Each point is reached from the start by the listed moves, each made 0, 1 or 2 times, or once backwards (-1), plus a little noise. Say if it took an odd or an even number of moves. Then give how often each move was made.

Moves:
(1): [11 15 10]
(2): [-20   0 -43]
(3): [-25  16  16]
Start: [-1 -1  2]
Points:
[-60  45   2] => even (1, 1, 2)
[-59   1 -34] => odd (-1, 1, 1)
[-40  46  46] => odd (1, 0, 2)

Moves:
(1): [  5   1  -3   4  -3 -14  -1   1   7  -1  -9  -2]
(2): [  1   5 -12   1  -1   3  -1   3  -4  -1  -4  -4]
(3): [-4  5 -3  4 -6 -4  4 -3  5  4 -9  3]
(4): [  1   3  -3   6  14   1   2 -11  -6  11   3   4]
(5): [ 0  1  4  0 -3  0  6 -4 -7 -3 -1 -7]
(6): [  6  -6 -10   2  -1  -2   4   3   4  -5  -6   9]
(7): [-2  5 -9 -1 -5  2  9 -6  8 -6  5  8]
(8): [ 3  1  1  3  1  2 18  3  1  1 -7  2]
(9): [ 7 -1  4  0 -1  3 -6 -3  5 11 -5  0]
(10): [ 2  4  9  1 13  3 -8 -2 -6 -8 -4 -2]
(11): [-10  -7   8  11   7   8  -2   5   7   0   1  -5]
Start: [ 1  1  6 -4 -7  3 -5  1  0  1 -3  8]
Points:
[ 12  -2  13  29   7  -1  33 -21  28  60 -31  24] => odd (1, -1, 1, 2, 0, 0, 0, 2, 2, -1, 1)
[ 22  24 -39  20  21   0  10 -20  12  22 -40  34] => even (1, 2, 1, 2, -1, 1, 1, 1, 1, 1, 0)
[ -6 -30   6  16  -7   1   6  31  17 -37 -10   0] => odd (1, 0, -1, -1, 1, 2, 0, 0, -1, 0, 2)
[  5   9 -22  19  13  19  -3 -29 -11  14  -6   4] => odd (0, 2, 0, 2, 2, 1, 1, -1, 1, 0, 1)
[ 16   5 -51   7  -6 -31  21 -14  10  16 -19  48] => even (1, 0, 1, 2, -1, 2, 0, 0, -1, -1, -1)
[ 10  43 -43   2 -15 -14  38 -14  -2 -39 -46  25] => even (1, 2, 2, 0, 1, 1, 2, 1, -1, 2, -1)
[ 12  15  -9  10  22  20  -7   3  18 -17 -18  12] => even (1, 2, -1, 0, -1, 0, 2, 1, 1, 2, 1)

Moves:
(1): [  1  -3   5  -3 -10  -4   6   4   1   3   1   0  -2   2   0  -2  -5   8
   2   3  -2   2   7   3   9]
(2): [-3  1  4 -8 -1 -2 -1  1 -4  3  1 -2  1 -4 -3 -3  5  0 -7  1 -5  7 -3  0
  1]
(3): [-3  1  2  3  2 -2  5  1  3 10  8  2  2  5 -3  1 -1  3 -1  3  2  5 -1 -4
 -1]
(4): [ 3  1  0 -2 -5  5  1 -2 -2  1 -1  3 -7  1 -7  0  3 -1  4  1  2  5 -6 -1
 -7]
(5): [ 3  1 -2 -2 -3 -1  2  0 -3  1 -3  4  4 -3 -1  2 -1  0  2  0  2  3 -1 -2
 -2]
(6): [ 6 -5 -5  0  6  1 10 -1  2 -1 -3  2 -4 -3  4  1  6 -4 -3 -2 -2  0  0  1
  5]
(7): [ 0 -3  1  1  9 -3  0 -3 -5  3 -2 -3 -4 -2  0  0 -3  3 -1 -2  6  0 -4 -1
 -1]
(8): [-2  6  5 -4 -2  0 -9  2  3  3  5  6  3 -1 -5 -5 -7  1  6  6 -4  2  0  1
  3]
(9): [ -3  -4   7   0   4  -7   4   0  -4   3  14   2  -6  -6   3   1   0  -9
   2  -4  -4  11   1  -5 -10]
(10): [-1 -1 -5 -4 -3  7 -4  1  1  0 -2  5  0 -1  5  4 -1  2 -4  6  3  5  2  5
 -6]
(11): [ 4  1  1 -1 -1  6  1  1  2  5 -3 -2 -2  4  2  2  0 -3  5  2  6  2  5  5
  1]
(12): [-6  7 -2  3 -7 -2 -4 -3 -2  7  7  3  2 -3  2 -5  4 -2 -1  0  3 -1  0  3
  4]
(13): [ 2 -3 -2 -4  2  3  4 10 -3  1  1  0  1  3  6 -2  2  1  0 -2  1 -9  2  4
 -2]
(14): [  1  -7  -7  -8   7  -3  10  -1  -3 -12   2  -6  -3   0   1   6   4  -3
   5   7   4   0   4   2  -8]
(15): [-3  8 -3  0  0 -6  5 -3 -5  3  3 -3  0  2  2 -5 -2 -1  4 -1 -7  2 -3  2
  0]
(16): [  4  -2   1   3  -1   4   1   4   1  -2   1 -10   1  -1   3   2  -2   0
  -2   2   0  -2  -6   4   5]
(17): [-5 -5 -3 -4 -1  6 -1 -1  3  1 -2  0 -3  0 -1  2  0 -4  6 -2 -1  5 -1 -4
  3]
(18): [  4  -1   7  -6  -5  -7  -4 -10   2   5   8   3  -1   8   4  -4   0  -2
   0   1   1   6  -5  -1   4]
(19): [  0  -1  -3   1   6   5   0   3   0  -5  -4  -1   1   6   5 -12   7   2
   7   2   2   0   8  -9   5]
(20): [ 1 -1  0  3  5  7  2 -6 -5 -2 -1 -5  4  0 -9  1 -2 -1  0 -1 -4  0  3  0
  0]
(21): [ 9  9 -5  2  1  4 -8  0  1  1  9 -3  0 -2  6  5  2  5  3 -7 -5  0  1 -4
 -8]
(22): [-2  8 -4 -4 -2  1 -7 -1 -3 -8  5  2 -2 -1 -1 11 -2 -6 -3  4  1 -4 -1 -7
  3]
(23): [-3  0  9 -2  6  4  3 -5 -1  1  1  0  0  0  4 -2  2  1 -1  0  0 -3 -5  1
 -2]
(24): [ 0  0  0  3  5 -6 -1  1 -1 -8  1 -1  3  8 -1 -2  3  5 -2 -6 -4  1 -3  1
  5]
Start: [ 0 -1 -6  4  6  4 13  2 -5  6  2  5  8 -8  4 11 -9 -9  7  6 -5 -4  7 -4
 -7]
Points:
[-26 -11 -14 -41 -21  -1  19  31 -17  11  15  16  -2 -15  33  11 -12 -31
  20  36  -9  53  35 -28  21] => odd (2, 2, 0, -1, 2, 0, 0, 0, 2, 2, 1, 0, 0, 0, 1, 1, 2, 0, 2, -1, -1, 2, -1, 0)
[ 13  14 -56 -39  22  16  -4   4 -18   7  60   4   3  13  44  25  -4 -11
  41  32  14  18  13 -36 -20] => even (0, 0, 2, 0, 1, 0, 2, 1, 0, 2, 0, 1, 2, 2, 1, 1, 2, 2, 2, 0, 2, 2, -1, 0)
[-31 -24  11 -46  60 -14  49  -3 -38   5  39   0 -13  13   6 -27   9 -41
  60  17 -12  31   3 -41 -43] => odd (-1, 1, 1, 1, 0, -1, 1, 1, 2, -1, 0, -1, 2, 2, 2, -1, 2, 1, 2, 0, -1, 0, 1, 0)
[-21  23  21 -32 -57  21 -11 -11  -7  53  36  15 -14  14  17 -15  13 -14
  20  29  15  36  -5 -34  30] => odd (2, 2, 1, 2, 0, -1, 0, -1, 0, 0, 1, 2, 0, -1, 0, 1, 2, 2, 2, -1, 0, 2, 1, -1)
